Each row of a before or after table is a point. The points were changed in one or more steps. Then noise was added and the rows were shuffled. The steps act on columns, c1 being the first. What was done? A step turns or swaps two columns, mirrors them in a line or flattens them onto one, adds a multiple of one to another, or multiplies or shifts one. Angles are multiples of 10 degrees, from the lower column toward the higher: turns from -170 to 170, lines from 10 to 170 but not 90. Use the fewest steps. Two steps may share a column if one is a turn and the other turns, adds or multiplies; they go together, in the order done. Otherwise the lowest column goes first.

Before (10 x 2):
[[-17 -20]
 [-22 100]
 [-13  50]
 [-18  81]
 [ 67  -5]
 [ 17 -16]
 [ -6  63]
 [-31  10]
 [-27  -2]
 [  0 -20]]
After:
[[-16  20]
 [-20 -11]
 [  3  31]
 [-21   4]
 [ 66  -6]
 [ 54   6]
 [ 78  -1]
 [ 18  25]
 [104   3]
 [-17 -69]]
Steps: turn c1 and c2 by -100 degrees

Before, 13 rows:
[[-12  76 -49 -21]
 [ -1 -30  51  35]
 [-41 -31  47 -14]
 [-10 -22  19  49]
 [  2   5  73  77]
 [ 11  22  68   8]
 [ 51 -15  26  11]
 [-28  74 -42 -53]
 [ -6  24  45  -9]
 [-21  47 -28 -33]
 [ 10  84 -67  -3]
 [  4  24  83  51]
 [ 15  86 -40 -63]]
After, 13 rows:
[[ -4   3  78  34]
 [ -7  85 -28   3]
 [ -2  18  93  19]
 [ -2 -36  24  -8]
 [  1 -14  26   4]
 [  1 -24   8  17]
 [ -2  46  -6  -8]
 [  2  78  -8  -8]
 [ -7  77 -11 -22]
 [ -2  26  56  -6]
 [ -2  82   4 -24]
 [  1 -28  37  20]
 [  6  25  82   5]]
Steps: multiply c1 by 0; add 0.5 times c2 to c3; multiply c4 by 0.4

Before:
[[ 31  13  51 -64 -14 -14]
 [ 84  15 -23 -31 -38 -29]
 [-36   3  14  72  33  43]
 [ 76  -4  60 -26 -40 -54]
 [-38 -56  52  28   9  13]
 [ -8 -25  77  30 -31  19]
 [-43   7  27  55  49  -8]
 [ 66  28 -52 -35  53  -2]
 [-21 -36  34  12 -31 -25]
 [ 52 -45  72 -14 -13 -22]]
After:
[[ 86  21  19 -36 -34  19]
 [-37 -43 -64   8  30  -6]
 [ 58  46  41  55 -35  28]
 [ 59 -65 -59 -19 -12   7]
 [ 31 -51   3 -10 -61   1]
 [-14 -74 -39 -30  27  11]
 [ -1 -30 -41 -26  14 -35]
 [-35 -27   4  49  55 -28]
 [-50 -15   1  34  70  20]
 [ 92 -59 -14 -39 -20 -10]]
Steps: turn c1 and c6 by 30 degrees; turn c2 and c3 by 100 degrees; swap c4 and c5

Before:
[[ 10  -5 -32 -14  -8 -16 -20   6  31]
 [-37 -11  -3  48 -74 -56 -27 -33 -28]
 [-22   9  -4  72  30  14 -23  95   1]
 [-21  -4 -34   4 -48  26  27 -16 -31]
 [ 29  16 -32  -3  30 -14   3 -35 -13]
 [  1  -7 115  13  39  19 118 -14 -28]
 [-17 -34 -43   0   3 -11  -7  31 -32]
 [-44  -4 -46  -9  14   7 -23 -15   1]]
After, 8 rows:
[[  17  -31  -55   19  -46  -16   28  -14   -6]
 [-122  -29  -21  -73  -76  -12  -28  -34    0]
 [  30  -30   95   11   38  -21  120  -14   -1]
 [ -34  -41  -64  -10    1    6   -5   30   21]
 [   7   -7  -52  -10   29   11    2  -35  -21]
 [ -15   27  -53   -5   -8   20  -20    6   14]
 [ -34    1  -65   11   16    5  -23  -17    4]
 [   1    5  -24  -22   31  -70  -22   95   -8]]
Steps: add 1.5 times c6 to c1; turn c4 and c6 by -120 degrees; turn c2 and c9 by -70 degrees; shift c3 by -20

Before, 13 rows:
[[-16   4  54   8 -66  13  54   3 -24  47 -40  38]
 [-34  18 -49 -30 -61  66  15  17  71 -36 -20 -57]
 [-56 -15  28 -12 -69  17 -42   3  -4 -28  82  -3]
 [ 30  53   1  54 -37   3  -8 -26  90  63  60 -49]
 [ 22  -3 -18 -67  -3 -26  64 -23  22  78 -46 -20]
 [ -9  -9 -33  18 -17  49 -60 -12  -2  10  45  17]
 [  6 -41  42  27 -48  63 -24 -20  56  70   0  38]
 [ 28   3  16 -55 -32  41 -23  76 -20 -34 -18  20]
 [-60  79  26 -61  47  43   3  11  12  11  23 -52]
 [-62  93  24 -50 -34   0 -25   0  70 -27   2  13]
 [-29 -32  40 -25  60   7  47 -12 -11  25   6  53]
 [ 14  81  -3 -35 -25  44  -4 -29  77  31  62  34]
 [-23  -9 -36  -9 -10  24  29  30  56  79   0 -14]]
After (13 x 12):
[[ 12  80  -4 -35   1  78  -6 -27  42 -39  71 -33]
 [ 29   3  15 -55   4 -19 -25  79  42  24 -40 -46]
 [-16   6  53   8 -29 -26  54   0  15 -57 -41 -64]
 [-55 -14  27 -12 -38  -5 -41   3  17  28  83 -56]
 [-23  -9 -35 -10 -35  55  31  29  25 -69  -7  17]
 [  6 -39  42  27 -22  58 -25 -22  61 -76   5 -46]
 [ 22  -4 -16 -68 -33  23  66 -26 -26 -66 -39  27]
 [-32  17 -49 -30 -70  70  16  17  66  54 -23 -20]
 [-61  93  24 -50  -4  71 -26  -1   0  20  -2 -38]
 [ -9 -11 -34  20  -1  -3 -61 -12  48 -16  47 -22]
 [-29 -32  40 -26  73 -11  47 -13   5 -42  11  20]
 [-59  80  27 -61 -11  13   4  11  43   6  21  67]
 [ 31  53   3  55 -75  89  -8 -27   3 -43  68  15]]
Steps: turn c10 and c12 by 160 degrees; turn c5 and c12 by 50 degrees; swap c6 and c9; add -0.3 times c8 to c11

Before:
[[ -1  60  40 -12  43   6  26  25 -50 -10  45 -11 -18  -6]
 [  3  35   9 -65  61  53   5  50  81 -31  48 -33 -16  20]
 [-33  12  34   9  47  66   2 -38 -47 -18   8  39 -38   0]
 [-14   9  49 -33 -31   1 -59  28   5  41 -47  47   2 -26]
 [  4  31  46   0  19 -50  81 -36  17  35  89  13  20 -29]
 [ 73  54  43 -18  -5 -70  21  12 -80 -36  17 -16  29  57]
 [ 26 -38  -5 -37 -39  48 -16 -34  38 101  67 -48 -44  30]
 [ 33  44  23 -52  10 -51  43 -20  -1  38  38  55 -51  14]]
After (8 x 14):
[[-84  13  34   9  48   5   2 -37 -45 -17   8  37   9   1]
 [-49  36   9 -66  62  26   7  50  82 -32  47 -34 -11  34]
 [ 22  44  24 -51  10 -55  43 -20   0  39  38  56 -55  23]
 [-52 -36  -8 -36 -41  12 -14 -35  38 101  65 -48 -45  47]
 [ 92  53  43 -18  -7   3  20  11 -82 -33  16 -16 -47  91]
 [ -5   8  50 -33 -30  -5 -59  29   4  40 -48  46  13 -41]
 [-16  61  40 -12  43  -7  26  24 -50  -9  45 -12  -8 -10]
 [ 52  31  46   1  19 -17  81 -37  18  34  88  13   6 -46]]
Steps: turn c1 and c13 by -60 degrees; turn c1 and c6 by 50 degrees; multiply c14 by 1.6

Before (11 x 20):
[[  32   -6   24  -10  -61   -8  -47   13  -55  -16   35   64  111  -26
    23    5    6    9   18  -14]
 [  -8   23   16  -39   -9   -5  -25    5  -57  -36  -51   51   35  -43
   -31   26   65   13   26   -7]
 [  -6  -24  -40  -50   30   18   36   10  -23    4   15   -8   -9    6
    35   -9   -1  -34  -42  -10]
 [  38   30  -55  -25   15    2   26  -27  -66  -36    1   27   81  -27
     0   24   69   78    0  -14]
 [ -51  -26  -66  -69  -35   28  -62    8  -25  -54   45   38  -32   21
   -17   -4   84   -8  -16  -43]
 [ -37    6  -17  -48    1    4   59   21  -11    6   42  -17    5   11
    34    7  -15   19   49   11]
 [  77   24    8   13  -14   15   24   31  -64   62   -5    8   42    0
    16  -33   53    3   39  -24]
 [  -7   -9   27   -8  -29   11   35   -4   26  -39   37   24    9   33
    15    9   12   26   38   49]
 [ -28  -48  -23   12   20  -39   27   37  -10   29   -1  -21  -27  -17
   -29  -18    0  -38   28   23]
 [  27 -121   19  -54   59   -7   42  -41  -20  -42   26  -76    5  -30
    19  -37  -57   79   76   56]
 [ -42   44  -30  -77   32  -27   21   15   -4   17    3   20   22  -15
   -19   -5   46    1  -12   74]]
After (11 x 20):
[[ -35  -54  -23   30  -32  -38   27   38  -11  -24    5  -24  -28   21
     5   -7    3  -34   25   24]
 [ -47 -123   16  -33   51  -11   40  -42  -20  -95   25  -72   -1   48
   -45    3  -59   77   76   59]
 [ -16   12  -19  -53  -43    3   62   25  -11  -42   38  -19    3  -11
   -38    6  -15   17   49   14]
 [   5  -26  -66   -9  -73   26  -58    7  -26 -103   51   38  -34   -7
   -76   22   82  -12  -16  -40]
 [   3   23   14   18  -13   -6  -23    7  -56  -89  -49   56   34    5
   -50  -52   71   13   25  -10]
 [  18  -10   26  -15  -23   13   32   -4   28  -89   39   31    5  -37
    -1   17   14   32   44   48]
 [   2   32  -51  -11   54    0   29  -23  -63  -89    0   18   76    5
   -23  -33   72   81    5  -23]
 [ -43   44  -25  -11  -40  -24   21   13   -3  -29    2   17   19   12
   -76   -7   47   -2  -13   65]
 [ -38  -20  -47  -49    0   15   31   10  -24  -50   12   -8  -13    2
   -38   11    7  -30  -45   -8]
 [  67   -4   22  -28   20   -9  -42   17  -52  -73   34   64  109    9
    -5  -27   10   14   18  -15]
 [  47   22    1  -12   87   12   24   29  -62   17   -7    7   39   23
    18   23   57   -2   40  -20]]
Steps: multiply c1 by 1.3; turn c1 and c5 by 70 degrees; turn c4 and c15 by 70 degrees; shift c10 by -50; turn c14 and c16 by 130 degrees

Before (13 x 32):
[[ -11   -4   50   -1   25    4  -24   33  -17   35   19    4  -15  -15
   -26  -19   -7   13  -54  -21   18   36   13    0   -3    9   12   26
   -32  -96   10   17]
 [  -5   -6    2    2  -43   -2  -16  -22    8   13  -15  -12   17  -21
    -2    8  -27  -10    5   21    3   35   -4    3  -13   12   -7   23
   -15  -46  -15    3]
 [ -20  -15  -22   15   -9  -30  -18    9   25   31    4   14   -4  -24
    10    1   27    3    8   -7   12   24    7    0    0  -62  -23   14
    72  -15   17  -20]
 [ -17  -44  -19   14   15  -27  -14   10   17   19    1    8  -33  -15
   -18   -1   23   32   12   39   -6    5   -8   13    4   11    8  -47
   -25  -25  -28  -22]
 [  29  -13   23  -27   19   44  -23   19   36   20   -3   12  -30  -18
   -12    7   18   -3   13   -6  -38   29   17    5    3   -9  -26   15
   -13  -12   17  -15]
 [   1   -8   -2  -31   13   11   -1   31   34    6    3    5   -1  -18
   -18   -6  -30   -8   21  -25  -39   -9  -54   13   -1  -11  -24    7
   -27   30   14  -23]
 [  -4  -43   22   -7   24  -33  -11    1  -23   37   -9   18   -3   -3
     9   -2   33  -12  -31  -14   20    5   -4    7  -38    8   15  -24
   -33   12  -24   16]
 [  -2  -22  -23  -26  -25  -38  -25   25   28    8   -7  -60  -13  -16
     6   -8   14  -16   21  -24   19   39   19    0  -53  -28   -7  -20
   -20    9  -23   47]
 [ -17  -26  -27   -4   18  -14  -12   23  -25   17  -27   10   -1    9
    19  -20   10  -14  -11  -24   10   17   15    7  -39    1   -6   25
   -24   17  -23    7]
 [  19  -28   20   25  -15  -22  -21   23   36   40   21   -3  -11   42
    20  -31   25  -17    8   46   14   18   18  -14  -37   10  -32   -2
    53   21   -3  -21]
 [   6  -34  -20   41  -32  -27   21   27   25 -109  -18    9   -8  -13
   -56  -16  -15   -9   17    6   19   25   21    4  -26  -32    5  -79
    -4   30   13  -22]
 [ 101   -9  -11  -13   21   -2    2   34   34   14    7  -11   10   17
   -29    3   22   25   18   -6   15  -53  -29  -20  -19    3   -3   21
    35  -27  -29  -19]
 [   6  -14  -22  -16   22  -15    2    4   19  -10   16    4   18    9
    -4  -19   25   19   19  -17   15   34   19   -9   -4  -18  -40   10
    31   29   -8  -19]]
After (13 x 32):
[[   6  -32  -22   17  -30  -26   26  -46   52 -109  -19    8   -7  -13
   -54    0  -15   -8   18    3   19   28   20    7  -26  -32    3  -93
    -3   33   13  -23]
 [ -19  -26  -30   23   20  -12  -26    3    6   14  -29   11    0    9
    20   -9   10  -11  -13  -22   10   18   13    8  -36    5   -7   48
   -24   25  -22    5]
 [  -8   -2   50   30   24    4 -118   -3   14   37   17    1  -13  -15
   -27  -66   -8   11  -54  -22   17   37   14   -3   -4    7   13   16
   -30  -74   10   19]
 [   4  -13  -21    7   23  -15   -2   16   49  -12   16   -1   19   11
    -3    0   22   20   17  -18   16   37   20   -9   -6  -20  -40   16
    32   37   -8  -19]
 [  29  -15   23   24   19   44  -22   22   65   23    1   14  -29  -21
   -12    0   20    1   10   -6  -39   28   15    6    4   -9  -24    0
   -14  -11   18  -15]
 [ -20  -17  -22    3   -9  -30  -26  -16   51   31    6   15   -6  -24
     9   -5   27    5    9   -7   13   23    6    3    0  -60  -24   -3
    72  -16   16  -18]
 [ -17  -46  -17    7   13  -28  -31  -16   46   19    0    2  -34  -16
   -17  -10   24   32    9   38   -5    6   -5   12    6   13    8  -21
   -25  -19  -31  -23]
 [   0  -10   -4   35   12   10   15   24   64    8    3    7   -2  -14
   -19   11  -28   -7   19  -26  -39  -11  -57   13    0  -10  -22   -8
   -30   29    9  -23]
 [  -1  -21  -23   27  -24  -39  -28   23   58    9   -4  -57  -11  -16
     6   -3   16  -23   21  -26   19   39   18   -2  -54  -30   -7    0
   -21   10  -22   48]
 [ 103  -10  -11   35   23   -2  -14    7   64   15    6  -15   11   17
   -30  -14   22   22   20   -6   17  -55  -28  -22  -20    2   -2   51
    36  -26  -28  -19]
 [  -1   -8    3  -24  -43   -1  -40    1   37   15  -16  -12   17  -22
    -4  -12  -27  -12    6   18    3   33   -4    3  -15   15   -5   37
   -18  -42  -14    2]
 [  21  -29   20   18  -19  -22  -46  -26   67   38   18    4  -12   44
    19  -15   24  -17   12   45   14   17   19  -18  -39   10  -33    0
    54   36    0  -21]
 [  -2  -44   23    3   26  -32   -7    9    7   39   -8   23   -3   -1
    10    6   34  -11  -31  -10   21    9   -2    9  -36    7   13    4
   -37   10  -24   15]]
Steps: turn c4 and c8 by -100 degrees; turn c16 and c30 by -30 degrees; add 1.5 times c16 to c7; shift c9 by 30; turn c12 and c18 by 10 degrees; add -1 times c31 to c28

Before (13 x 48):
[[ -13  -15  -35   14  -33    1    3   15  -42  -21   19  -60   43   -3
    43   29  -79  -11   -9   18  -54   14  -66    2  -24   15   50   -4
     1    1   63  -57   33   47   34  -44  -43    5   32  -20   37   27
    22    9   -4   27   -5   24]
 [ -30   -3    6  -30   -6   -1  -54  -43   44   14  -58   28  -21  -44
    35  -36   39   -5   14   27   -2   26  -14  -45   71   61   23   17
    29  -14   39   58  -11  -36  -22   -4   49   61  -40   -3   59  -35
   -34   41  -23  -58  -19   -3]
 [ -38   29  -76   12  -61   49   44  -15   40   50   45  -22   45  -69
   -78  -54   24  -11  -41   33   -5  -60    6  -17   29  -23   52   47
    -6   23  -40   25  -58   -4   18   47  -10   25   10   38   -5    4
    22  -34   25   42  -78  -51]
 [ -60  -51  -17    9  -23  -21  -30   -9  -31    1    5  -32   61   -1
    37   69  -65   -2    7   50  -45   30  -44   35  -31  -22   12    7
    34   17    9  -30   46   -1   -3  -13  -28  -52   25  -53   15   17
     1   30   11   23  -35   22]
 [ -25  -18 -121   15  -46   35   19    4   33   -7   51  -28   28    0
   -75  -57   43  -16  -26   61  -29  -44   36  -62    7  -33   15  -18
   -11  -23  -41   58  -52   55   24  102  -11    8  -15   61   -1   -7
    40  -14    9   26  -37  -59]
 [  10   30   29  -66   25  -12   -1  -52    4   33  -36   58  -46  -30
    15  -14  -10  -21    8  -12  -11   -9  -25   16   46   73   15    2
    33   29   43   67  -40   25  -35   59   58   31  -46  -26    7  -43
   -11    2    1  -46  -19  -13]
 [ -50  -30  -35  -37  -34   15   17   -7  -43  -47   44  -57   50  -33
    29   73  -14   -2   41   21  -47   28  -12   57  -53    6   26  -22
   -35   18   45  -43   35   15   22  -31  -32  -32   12   25  -11   42
   -18    3    0   49  -14   30]
 [ -23    7   25  -13  -21   20  -24  -46   -4   27  -88   51  -31  -55
    35  -49   19   43   38    4   13    3    1  -15   -7   53   59    2
    54   25   -3   -3  -33   -9   -5   19   22   27  -55  -50   19  -28
   -26   -2   25  -65   29   20]
 [  -9   23  -10  -28   23  -25   -5   -9   49   -3  -58   69  -11  -17
    16  -56   21  -19   31  -14    3  -24   -4   29   11   59   19   35
    50   -9   37    3    3   11  -15   -8   72    7  -29    1   -2  -46
   -32   39   31  -43    2   -3]
 [  -3   24   21  -32  -20   -5   -4  -75   30  -31  -43   80   -6  -51
     9  -35   11  -23   16   22   14    8    2   32   52  -17   24   38
    44   -6   47   12  -26   47  -11   47   53   37  -20    3    9  -38
   -64  -14   -6  -65   35   10]
 [  -7   45   16   -9   11  -43  -17  -46   26   33  -21   59  -33  -50
     5  -40   24  -31   26   16   19   19  -40    5   17   14   74   15
    53   -3   43   58  -23  -22    0   22   46   10  -72    9    1  -22
    -6   -1   26  -51   27   48]
 [ -43   -2  -53   53  -50   68   16   12   10   18   25    7   31  -43
   -66  -25    8  -53  -37   22   15  -54  -19  -35   32   -6   27  -55
   -23   13  -57   61  -58   16   19   30  -24   -2   46   59  -17  -49
    35    2    0   30  -51  -27]
 [ -14  -32  -29   27  -21   32  -13   25  -24  -21    6  -56   62  -35
    56   42  -82   33    3   26  -40  -25  -26   48  -52  -13   29  -19
    34   31   55    5   47  -14   15  -28    2  -32    9    0    7   52
    -6  -11  -45   13  -16   32]]
After (13 x 48):
[[ -14  -13   -9  -25  -31    0    5   -1  -42  -21   19  -58   42   11
     2   30  -79  -12   -9   18  -57   14  -64    3  -24   15   51  -35
     2    1   62  -56   36   46   34  -42  -38    6   32  -20   35   27
   -20    8   -4   27    0   26]
 [ -37   30   38   -1  -62   49   45   10   38   51   45  -20   45  108
    -4  -53   23  -12  -40   33   -3  -62    6  -17   27  -22   54  -56
    -5   22  -40   25  -57   -5   20   48  -14   25   11   37   -5    3
   -61  -33   27   42  -21  -49]
 [ -13  -30   -3   11  -21   32  -13    5  -26  -20    6  -58   59   15
    -2   41  -83   32    4   27  -40  -26  -27   47  -52  -14   28  -32
    32   32   55    5   45  -15   13  -30   -6  -33    8   -3    7   51
    11   -9  -45   13  -23   31]
 [  -7   45    9   27   12  -43  -16  -43   25   30  -19   59  -34   19
    15  -39   24  -28   27   16   19   17  -41    7   18   13   72   21
    53   -2   44   57  -22  -24    1   22   37   11  -72    6   -1  -22
    -2   -3   28  -49  -55   49]
 [  10   31    2   17   24  -13    0  -50    3   32  -37   58  -47   40
    20  -13  -10  -20   10  -11  -12   -8  -26   15   47   75   14   29
    35   29   41   69  -40   26  -35   57   60   30  -46  -26    6  -43
    13    3    1  -48  -18  -14]
 [ -59  -53   10  -15  -24  -22  -30  -19  -30    0    4  -31   61   32
     8   70  -66   -2    6   51  -44   30  -44   35  -31  -25   10  -15
    35   16    8  -29   49   -1   -1  -13  -24  -54   24  -52   16   17
    -8   31   10   24   15   24]
 [ -28   -2   31   25   -6   -2  -53  -50   44   14  -59   28  -22   41
    17  -36   39   -5   13   29   -2   28  -13  -44   69   61   22   12
    29  -12   38   60  -13  -38  -21   -2   45   62  -38   -4   59  -35
    17   41  -24  -59  -27   -1]
 [  -6   26   63   23  -20   -4   -6  -68   30  -31  -42   83   -7    8
    25  -36   11  -24   17   23   15    8    4   33   50  -15   22   30
    43   -7   49   14  -27   46  -10   44   47   37  -22    4   10  -39
    31  -16   -8  -65  -63   10]
 [ -27  -19   -7   -1  -46   34   23   31   32   -5   50  -27   29   42
    -9  -55   42  -17  -27   61  -31  -44   36  -61    7  -36   18 -122
   -10  -22  -41   58  -54   55   22  105  -12    9  -15   62   -3   -8
   -48  -14   10   28   21  -57]
 [ -24    7   10   10  -21   18  -26  -52   -3   26  -85   51  -31  -20
    20  -49   17   43   36    3   12    2    1  -17   -5   53   57   25
    54   26    0   -4  -31   -9   -4   17   20   23  -56  -51   20  -29
    25   -3   26  -65  -64   22]
 [ -51  -29    3  -32  -32   16   17  -14  -43  -48   41  -58   51   30
     6   71  -14   -2   40   20  -46   28  -13   59  -54    6   26  -40
   -34   19   45  -43   32   13   21  -30  -16  -30   11   24  -10   42
    19    3    2   47  -22   30]
 [ -44    0  -48   -1  -50   69   15   30    8   19   23    5   29   93
   -11  -26    7  -51  -37   24   14  -52  -19  -34   33   -7   27  -67
   -22   14  -56   61  -57   17   18   31  -31    0   45   58  -18  -50
    -5    2    0   31  -11  -26]
 [ -10   22   47   35   25  -26   -4  -12   49   -3  -59   70  -11   16
     4  -57   18  -19   33  -17    3  -24   -5   29    9   59   19    1
    51   -8   36    4    3   11  -14  -10   65    8  -30    6   -2  -45
     0   40   29  -44  -16   -2]]
Steps: turn c3 and c28 by 70 degrees; turn c3 and c43 by 140 degrees; multiply c4 by 0.4; turn c4 and c37 by -40 degrees; flatten c8 and c15 onto the line at 160 degrees; turn c14 and c47 by 120 degrees; add -0.5 times c18 to c14
